Each row of a before or after table is a point. One or more steps were done to the points. Then noise was added and the rows were shuffled. The steps act on how far a point lies along the listed directions, d1 being the first. What was done? A step turns or swaps two directions, mirrors them in a line or flattens them onto one, adds a multiple of one to another, or multiplies one. Angles are multiples of 10 degrees, from the lower direction toward the higher: turns from -170 to 170, lines from 10 to 170 but not 90. Use the fewest steps. Two steps may share a direction if one is a turn and the other turns, adds or multiplies; they go together, in the order done. Otherwise the lowest direction goes first.

Directions:
(1): [ 60 -35  -5]
(2): [ 10  26 -64]
(3): [-34 -55 -27]
Before (14 x 3):
[[ 13  20 -35]
 [-39  28 -19]
 [ 26  38  72]
 [ 49 -29  29]
 [ 46  49 -34]
 [-40 -24  25]
 [ 57  -1  26]
 [-25 -31  91]
 [-71 -83  27]
 [ 39  49  23]
 [-56   5 -11]
 [  0 -33  33]
 [  2  26  30]
 [ 37 -62  -3]]
After (14 x 3):
[[  3 -65   7]
 [ 52  -4 -54]
 [ 68 -23   0]
 [  5  52  -2]
 [ 26 -55   4]
 [-28  15  38]
 [-37 -56 -17]
 [-94  13  65]
 [ 62 -31  49]
 [-16  53  16]
 [ 33  -1  23]
 [-14 -25  97]
 [-20 -28  34]
 [ 14  10 -39]]
Steps: turn d1 and d3 by 70 degrees

Directions:
(1): [-72   6  34  21 -49  27  -9 -54]
(2): [ -1 -74 -64 -26 -17  33 -31 -21]
(3): [ 20 -17  -5  23 -51 -90 -28 -16]
(4): [-33 -58  29 -40  -2 -31  69  15]
Before (13 x 8):
[[ -6 -12   3 -18  -4  20   3  -5]
 [ -2  24  10   7   6  42   8 -14]
 [-43  -4  11 -32  19  53  47   7]
 [  8   7 -21   0 -16   9 -19   3]
 [ -3  29  12  18  -3 -11 -12 -26]
 [-28  -5   2   1  -7 -13  20  -7]
 [-20   1  19 -19  -4 -12   4   3]
 [ -1  29  26  20   4   6 -11   7]
 [ 52   0 -40   0  22   3 -10  30]
 [  7  32   2  17  -8   7  -1  -9]
 [ 94  -6 -44 -23  49 -27   1  39]
 [  4 -20   3 -32  36  67  36  22]
 [ -4   5  12  13  -1  -1 -16   2]]
After (13 x 8):
[[  6  -3   5  -4 -10 -24  28   4]
 [ 94  21 -52  -5  47   1 -30  24]
 [ -4 -16  11   1   0 -13  -2   8]
 [ -4 -16   9  -8  -4 -36  17 -15]
 [ 11  56  33  13  31  56  13  14]
 [ -6   9  12 -10   0  25   2  -4]
 [-24   8  -7  14 -13   0  -3 -19]
 [  1  -5  27   4  -4 -31   9  16]
 [ 51   3 -34  -2  30   7   0  35]
 [-16  14  12  -4 -13  -4 -22  -9]
 [ -1  11  30  -4   6  -1  40   3]
 [  3 -13 -13 -21  -4   5  12  18]
 [-35  64  34  13   8  37  16  -5]]
Steps: mirror d1 and d4 in the line at 20 degrees; turn d2 and d3 by -50 degrees

Directions:
(1): [-55 -79  62   9   6  -6 -31 -47 -12  17  32]
(2): [-27  54  46 -83  39 -14  27 -31   5  36 -22]
(3): [ 49 -22   1 -51  41  28 -45  35  54  11  60]
Before (10 x 11):
[[-27 -95  44  18  -4  -3 -58 -20   4  17  51]
 [ -8  16 -24  46 -11  -1  34  -7 -30  -6 -31]
 [ 19  -9 -22  33 -19   4 -24  10  10 -25  13]
 [ 23 -19 -24  -4 -17  15 -29  13  19 -16  31]
 [-30 -17  15   8  12   1   1 -21 -29   8 -17]
 [ 14 -15  21 -11  37  22  -1  14  24  13  16]
 [ 28 -19 -45  51 -30  15 -21  33   6 -28  17]
 [ -6 -30  39 -26  26  -6 -32 -14   9   2  43]
 [  7  29  -8  -7   8  14 -10   8   8 -19  -5]
 [-44 -12   8  -4   4  10  23 -23 -28   3 -25]]
After (10 x 11):
[[ 34  54  -8 -42  24  -7   6  19  18  -5   4]
 [ 14  10  19 -23  40  19  15  14  21  16   3]
 [-14 -31 -12  62 -13   3   9 -11 -26  -8  -5]
 [ 19 -51 -15  26  -9  18 -47  24  20 -13  48]
 [-17  12 -25   8  -5  15  33   0 -24 -11 -37]
 [ 78  60 -62 -17  -6   7  -2  66  34  -6  -4]
 [ 16 -20 -11  17  -6   5 -38   6  20 -17  30]
 [ 18 -16 -10 -25  -6  13 -30   7  26  -6  38]
 [  2  18 -27  13   1   2  14   8 -23  -2 -33]
 [-19  -2  20  -2  10  12 -21 -17   2 -13   9]]
Steps: multiply d1 by -1; turn d2 and d3 by -30 degrees

Directions:
(1): [ 38  74 -74 -45  -7  48  -3 -32 -19 -28  14  23 -23   3 -15  24 -54  53]
(2): [ 20 -59 -33   0 -47  22   7 -21  31  45  63  43  58  44 -57  30  21  -3]
(3): [  5 -21  -5 -43  24  -4  95  17  -1  36   9 -37   9 -53 -59 -54 -50   0]
Before (11 x 18):
[[-13 -27  30  52 -11 -10 -86  -1   5   4  -8  23   4  42  59  52  67 -24]
 [ -3  -3  -6  31 -17  -4 -33   7   9  17  14  10   2  15  13  28  35 -25]
 [  4  12  -2 -11  17  13   2 -11  -4 -17   8  -2 -12  11   5   8  -1  -1]
 [ 17   3 -15 -14  -8  18 -11 -37  -8   9  15  31   6   5  -1  18 -13   0]
 [-36 -46  32  41 -23 -31 -13   3  10   7   5  -3  14   3  23   4  51 -24]
 [ -4 -38  -1  -6 -26 -11  27  -2  36  46  33   0  25   8 -41   7  19 -13]
 [-25 -57  21  -7   7 -19  40  16  30  43  19 -18  37 -12 -40 -37   4 -35]
 [-11 -17  16  26  -4 -14   3  12  -2  21  12  -7  24  14 -17   1  -4  -1]
 [-13  35  -3 -19  20   1  10  -4  -3  -7 -26 -12 -28 -26  -3 -22 -10   9]
 [  2 -42  -7  -3 -17  -1  29   2   9  44  42  -5  32  -2 -51   0   3  -3]
 [ 33  95 -53 -57  18  18   9 -10 -22 -40 -24  -5 -39 -37   8 -21 -51  38]]
After (11 x 18):
[[-10  32   4  15  13 -12 -18  17 -11  -4 -17 -18 -29 -19  30   4  11 -18]
 [ -9   5  16  15   9 -14   9  14 -12  11  -2 -19  10   0  -8  -6 -21   6]
 [ -8  -4   9 -16  20 -13  47  16 -14  21   4 -41  -6 -43 -28 -30 -27   2]
 [-11   9  13 -25  14 -21  47  14   8  19  -7 -36 -19 -42 -17 -24 -18  -5]
 [-30  -2  17  20  -6 -24  -3   2  -7 -13 -12 -17 -13 -19  29  -4  19  -5]
 [ 31   5 -49 -18 -34  20 -18 -21  18   5  29  42  29  26 -22  17  16  10]
 [-17 -26   5 -22  15  -8  43  11  17  29  12 -23  20 -22 -37 -38 -19 -17]
 [ -4  -9 -18  -4 -18  13  -9 -21  21  16  16  24  14  20 -27  12  22   1]
 [  6  15   9 -14  15   0   1 -21 -17  -3 -15   3 -14 -22  15  -7 -19  -5]
 [-16  30  33  31  26 -12 -69  10 -23 -28 -48 -10 -42  -3  79  25  24  -8]
 [  1   2   1  -5  13  12   0 -12  -3 -12  10   1  -6  15   3  12   5  -6]]
Steps: multiply d1 by 0.4; mirror d2 and d3 in the line at 70 degrees

Directions:
(1): [-26  -3 -40  -4   3  53  -9 -15  91  39 -18 -30  65  12  85  66 -52  19
  16   8  -5 -15 -31   9]
(2): [ 17  -8  11 -16 -18  72  16 -25 -35   4  92 -55  50 -61  -6 -69 -16   5
  70 -20 -17   8 -16   8]
(3): [-60   7 -17 -15   0 -12 -45  43  27  44 -23  42 -16 -71 -17 -80 -40  30
 -28   6  42  40 -64  37]
(4): [-48   1 -13 -52   9 -80  21  16 -76  23   3 -26 -12 -44  44  47 -26 -18
  16 -16 -56   8 -51 -65]
(5): [  9  27 -58  -3 -13  41  18 -34 -40   5 -35   0 -95  27  -4 -12 -33  42
  58   2  50 -80 -36 -21]
Before (12 x 24):
[[  0  -1  34 -13   5 -13  13  -4 -21   1  55  -7  46 -40  -9 -15 -23 -29
    5   7 -34  28   0   5]
 [  0   0 -54 -20  -7  31  16 -25 -11   7 -12 -11 -44   1   7  10 -24  37
   22  -4  17 -27 -55   5]
 [ 63  -4  12  39 -16  74  18 -33  50 -48  38 -16  47  46 -28 -49  32  11
   13  17  25  -2  29  43]
 [  1  -6 -26  23   7  45 -21 -12  49  22 -29  11 -26  10 -17 -21 -23  47
    9  23  45 -14  -2  40]
 [  2  -1  -7  53  26  -6 -31  18  55 -26 -90  52 -51  88 -41  10  60 -14
  -85  18  28  -8  51  33]
 [ -2  12 -29 -10 -12  26  24 -20 -23   8  26 -32  -2 -42  12 -16 -23   3
   55 -15 -15  17  -5   0]
 [  3  30 -36   6 -11  55  11 -14 -43  13 -18  16 -83  23   4  -7 -22  15
   58   0  28 -60 -34 -32]
 [ 49  -5  -4  21 -14  79  10 -33 -29 -21  56 -43  17 -25   0 -41   7   2
   52 -13  -6  -6  29   4]
 [-31  12  39 -29  -1 -68   9  38 -80  -7  -1  18 -49 -44  -8 -23  -9 -33
  -40  -4  -5  11 -32 -29]
 [-20 -22  -5 -21  -7   3  17  -4 -35  -4   5  10   3 -35  23  -5  -2  -3
    8 -18 -27 -10 -20   0]
 [ 34  -2  13  -1  -3 -57 -11  -5 -92 -21  35  31 -71 -10 -78 -37  19 -11
    1  -9  23 -10 -10 -15]
 [ 13  38   6  11   9 -20 -13  10 -66 -14  -2  34 -53 -18 -58 -41  30  -6
  -33  -9  11  18   7   0]]
After (12 x 24):
[[ 24  -4  -9  17   6  14  -3  -9  -1 -12  -1 -19   8   3  29  30   8  -7
    1  -3 -15   0  28 -10]
 [ 16  -9   4  58  16  56 -30   3  72 -24 -33  20   5  60 -41 -30  53 -15
  -54  12  22   5  55  59]
 [-10  16  19  11  18  -6 -31  23  28  11  17   8  65 -34   4   8  15 -25
  -58  -7 -29  67  12  23]
 [ -4 -10 -25  26  10  43 -22  -9  60  27 -37  12 -17  13  -6  -8 -25  43
    0  23  39  -8  -3  40]
 [-13  -9 -50 -22   1  30   9 -16  36  21 -10 -20   5  -3  39  40 -32  30
    6  -3   0  -3 -53  13]
 [ -1  11  25 -17   9 -45  17  -2 -52  -6  26  12 -11 -24 -26 -13 -16 -27
   -4  10 -23  11   0 -10]
 [-26   4 -19   4   1  63 -13  -1  62  41  -8  -6  47  11  78  60 -37  -4
   22   4 -16  -9 -32 -10]
 [-39  -5  53 -28   2 -36   0  39 -21   7  33  -8  41 -63  29  -7 -19 -42
  -42  -5 -28  45 -32  -9]
 [-21 -21  -5 -21  -5   0  16  -3 -30  -1   0  13   4 -34  27   3  -2  -3
    4 -17 -28  -6 -20  -1]
 [-17  13 -37 -12  -4  -7  17  -9  -7  13  -3 -20  -7 -28  29  17 -21   0
   34 -12 -21  21  -3  -8]
 [ -2 -36  34  -3  12 -43 -38  13  42  16  53  -1  93 -28  15  42   1 -34
  -42  -3 -32  57  -2  17]
 [ 45   0   1  35  -6  19  12 -16  46 -48 -13  11   4  73 -21  -9  37   8
  -21  23  26 -10  29  25]]
Steps: swap d1 and d5; flatten d2 and d4 onto the line at 70 degrees

Directions:
(1): [  9 -34   3 -62  61   1  -5 -35 -42 -22   5   7 -24  38   6 -17 -70 -67
  21  71  -2  19 -16  24 -23  -5   0  -3  -8  -2  41   3  30 -15  26  20
  13 -44 -26  -8 -37  12 -63 -30  44  -7  20 -63  -1   3  21 -29  42  53
 -79   2  18 -11  28  30 -25   8  11 -54]
(2): [-54   1  -9  34  16  22  -3  14 -17 -27  10 -20 -48  20   1 -49 -20  59
  39 -20 -20  12 -70 -15 -25 -18 -24  19 -58 -60  28  37  27  37 -11  -8
   4  61 -24 -36  11  35  13  46 -11  57  19  34   3  14  28 -38 -13  31
  -9  42 -39 -13  52  20 -46  31  51  45]
(3): [  6 -12 -10  44  16   5  15 -11 -56  95  14  20 -27  31  16 -21 -30  12
 -43   6 -46   4  24 -66 -18 -34  54  54 -58  43 -51 -52 -11 -41 -27  30
 -37 -42  36 -22   1  38  -9  -1   5   0 -20  35  25   4  13  -2   8 -15
 -12 -40 -11  42 -13  63 -31  33  -5  24]
(4): [-32  -6 -44 -29   8  24  11 -12 -64  -8  -5  10   3  15   4 -16   1  20
  36 -11 -44 -27 -25  70  15 -23 -17  -1 -80  32  41 -15 -30  -6   8  54
 -64  57 -10  16 -45 -91  -2   6  -3 -22 -13  31  25 -27 -17  17  -9 -27
  57 -28  20 -44  15  17   3 -22 -57 -46]
Before (11 x 64):
[[ -8  -7 -27  -2 -15   5  -4   4  -7  -6  -4  -2  16 -25   4  -8  25  38
    5 -35 -14 -16   6  15   8  -8  -9  -4 -11  13   2   3 -20   4   1  -7
  -19  35   1  18  -1 -55  21   6 -13 -13 -21  31   6 -18  -8  17 -29 -34
   40 -12   5 -11 -15 -16  28  -4 -11  -3]
 [-17  10 -17 -20 -22   5  -5  -3   3 -28 -22  -7  26 -37  -2  31  37   8
   26 -18  10 -19   5  67  17  14 -26 -13  -1   3  28   7 -27  -9   8   6
  -15  43   1  36 -11 -85  17  -6 -13 -32 -10   3  12 -22 -25  19 -13 -40
   59 -25  15 -41 -17 -36  39 -41 -54 -38]
 [-42   7 -11 -10   9  15  12  11 -34 -32  -1 -11 -16  10   4 -33   5  24
   35 -21 -34 -12 -48  61  13 -21 -27  -1 -47 -16  58  23   3  33  20  11
  -26  68 -24 -11 -33 -46   0  32 -14  16   4  22   3 -18  17  -4 -27   2
   28  21   6 -58  18  -2 -15 -14 -22 -17]
 [ 23 -20   1   5  44   7  10 -23 -50  50   5  15 -20  25  11  -7 -51 -23
  -18  41 -26  11  14 -27 -28 -13  30  32 -36  38 -13 -29   2 -26   1  33
  -22 -48  25  -6 -15  30 -11 -20  20  -5 -19   4  19  -4  15   2  22  20
  -29 -30   9  36   8  45 -22  37   1 -15]
 [ -8   9   2 -25   1   9  -9  13   0 -73  -2 -22  10 -15  -2   2  17 -20
   45   8  18 -10 -31  39   3  19 -25 -32   5 -27  44  24  -6  14  19   1
   11  38 -33   9  -2 -47   6   0   3   5   0 -22  -7  -6   0   5  -6  20
    8  41   6 -32  19 -32   2 -19   5 -15]
 [ 23 -30 -11   5  25   4  12  -8 -46  45   3  16  -3  19  14 -16 -34 -28
  -12  10 -19   0  11 -18 -11 -31  30  22 -30  31 -10 -17  -6 -30  -8  31
  -26 -44  13 -10 -13   6 -21 -19  20 -10  -9  -2  14  -2   5 -10  11   5
  -27 -25  21  17  -8  42 -10  21 -10 -20]
 [ -3  -2 -19 -29   4   3   4   9 -20  -5 -18  10  16 -21  -2   7  16   9
   21 -17 -26 -37  12  54  24   6 -17 -21 -28  35  38 -22 -31   0   9  35
  -45  35   1  15 -28 -92  11   7 -12 -33 -14  17   3 -25 -39  34   1 -36
   62 -30  40 -22  -1  -9  30 -32 -57 -32]
 [-16 -10 -15  10 -10  -1   0   5 -12  -8   3  -2 -12  10   7 -24  -6  25
   14   0   1  -4 -16   5  -8  -4 -13   7 -30  -4   0   4  -7  14   1   3
   -6  20 -19 -14  -8   6  -8   4  -3  10 -10  -2  -3   1  -2 -13  -1   1
   -2  12   2 -12  12  -1 -26   7   2   9]
 [  2  -1  -2  -2   9   8   7  -3 -16  39  11  17   9  15  -3   0  -2 -11
   -8  19 -22   7  38  -9   6 -10  18  18 -11  23 -11 -19 -13 -18   6  17
  -16 -34  17  -2  -9  -9  -6  -9   3  -4 -11  -7  -3  -6 -13   3  10 -17
   -2 -27  -6  13  -7  15  -4   3  -1  -7]
 [ 20   6   2   9 -11 -11  10   2   7  35  -3  16  13  -7  12   2  -6 -11
  -38   9  -8  -9  22  -9   2  -6  25   6   2  25 -29 -29 -14  -9  -5  12
   -4 -35  26   8  -4   6  -2 -17   2 -28  -4  -1  -1 -16 -11   9  14  -4
    0 -24  -1   9 -18  21  18   9 -13  -3]
 [ -8 -13 -15  18  -7  10  10 -17 -33  37  10  24 -10  22   2 -11 -14 -16
  -13   4 -30  -8   8 -20 -19  -8  17  20 -40  20  -9 -25  -9 -17 -14  26
  -11 -14  18   0  -7  -7 -20   2   7  -8 -10  16  15 -10   8  11   2   3
   -2 -29   6  -1   0  25 -13  12  -7  -4]]
After (11 x 64):
[[  0 -14 -10  11  -9   5   6 -19 -21  23   9  21  -5  18  -1  -8 -15 -27
  -15  13 -18  -3   8 -14 -21   2  15  11 -22  11  -1 -17  -2 -14  -5  18
   -3 -21  16   2  -9  -1 -19  -3  12 -10  -4   3   7 -13   8   8   9  11
  -14 -25   6  -4  -2  17  -8   8  -3 -13]
 [ 41 -19  24 -57  17 -24 -14 -26  22 -16 -16   5  24 -22   5  51 -16 -89
  -11  58  47  13  51  31  -5  33   0 -14  76  10   9  -2   4 -37  26 -16
   39 -75   1  28 -11 -14 -40 -61  33 -44   4 -88  -6  -1  -8   0  38  10
  -48 -26  30  -5 -33 -28  33 -29 -24 -61]
 [ 13  -6 -18   8  19  11  11 -13 -48  38  -3  14   3   7   9   5 -18   1
  -10  10 -28 -10  15   5  -9  -7  19  21 -47  49 -11 -34 -21 -25   0  40
  -46  -9  30  13 -21 -21  14 -12   2 -16 -32  27  22 -16  -8  22   7 -13
   25 -39  20  17  -1  23  -1  15 -31 -21]
 [-12   7   3 -13  10  11  -9  11 -11 -64   2 -21  -4  -7   2 -10   3 -17
   43   8  10  -3 -42  20 -10   9 -17 -22  -8 -34  37  18   1  12  11   2
   10  32 -32  -3   1 -25   0   4   5  18   2 -16  -4  -1  10  -8  -4  27
   -8  43  -3 -24  27 -14 -18  -7  22  -4]
 [ 61 -26  28 -74  43 -27 -11 -20   8   1 -13  16  11  -6  -1  30 -43 -97
  -15  68  17  -3  50  17  -3  28  12 -26  59  33  21 -26  10 -28  29  12
   20 -86   2   9 -29 -15 -48 -44  37 -48   5 -82 -19  -6 -19  10  53  18
  -53 -25  58  15 -11  -2  24 -17 -22 -62]
 [ 47   9   7  -6 -23 -21  11   0  22  38  -8  21  36 -18   9  27   4 -40
  -51  16   3 -13  54   2   9   7  31  -6  33  47 -38 -39 -26 -21   3  12
   -3 -58  37  25 -12 -16  -8 -40   3 -53 -10 -21  -2 -25 -23  30  22 -18
    8 -44  16  13 -44   8  41 -10 -33 -28]
 [ 27 -22 -16  -5   9   3  11  -4 -37  39  -2  17  18   7  11  -5 -12 -25
   -9  -6 -15 -11  20   8   8 -23  24  11 -23  43  -7 -22 -18 -31  -3  34
  -38 -31  16   4 -19 -28  -9 -23  14 -25 -15   7  15  -9 -10  10   3 -18
    1 -34  32   8 -17  25  12   0 -34 -33]
 [-32 -11 -10  18  -1   4  -1  10 -19 -18   5 -11 -31  18   5 -41 -20  37
   28   0  -3   7 -46  -5 -17  -7 -21  15 -48 -29   9  19   6  28   0  -3
    3  32 -27 -33  -3  25 -13  12  -3  30   3   2  -3   8  12 -29  -2  17
  -15  29 -11 -14  31   5 -45  18  26  22]
 [ 19   2   3 -17   2   2   6  -6  -8  38   6  23  29  10  -6  17   8 -27
  -17  25 -14   6  57  -3  16  -2  25   6  12  38 -14 -27 -18 -26  14  14
  -15 -54  20  12 -10 -23 -14 -22   3 -21 -16 -24  -5 -13 -23  17  13 -26
    2 -36   8  16 -23   3  11 -11 -16 -25]
 [-53 -11  11  -6  47  16   1   2 -38 -52  12 -23 -65  37   8 -68 -51   9
   43  14 -27  18 -86  20 -31 -22 -28  16 -44 -69  73  54  56  46  19 -14
   22  44 -43 -51 -23  37 -24  37   6  57  34  -7  -6  11  55 -61  -6  68
  -57  61 -21 -44  57  25 -59  23  47   7]
 [ 27 -24   5 -23  20 -10 -10 -10   8 -13   2  -2   3  -9   6  -5 -23 -22
  -12  23  18  18  20 -16 -20   6   4  -5  43  -2   0  10  22  -7  15 -28
   33 -39  -3   3   3  16 -18 -20  21  -9  -1 -36 -11   4  15 -14   7  13
  -50   3   8  15 -10  -6  15  20  30 -13]]
Steps: swap d1 and d4; multiply d2 by 2.5; multiply d3 by 0.7
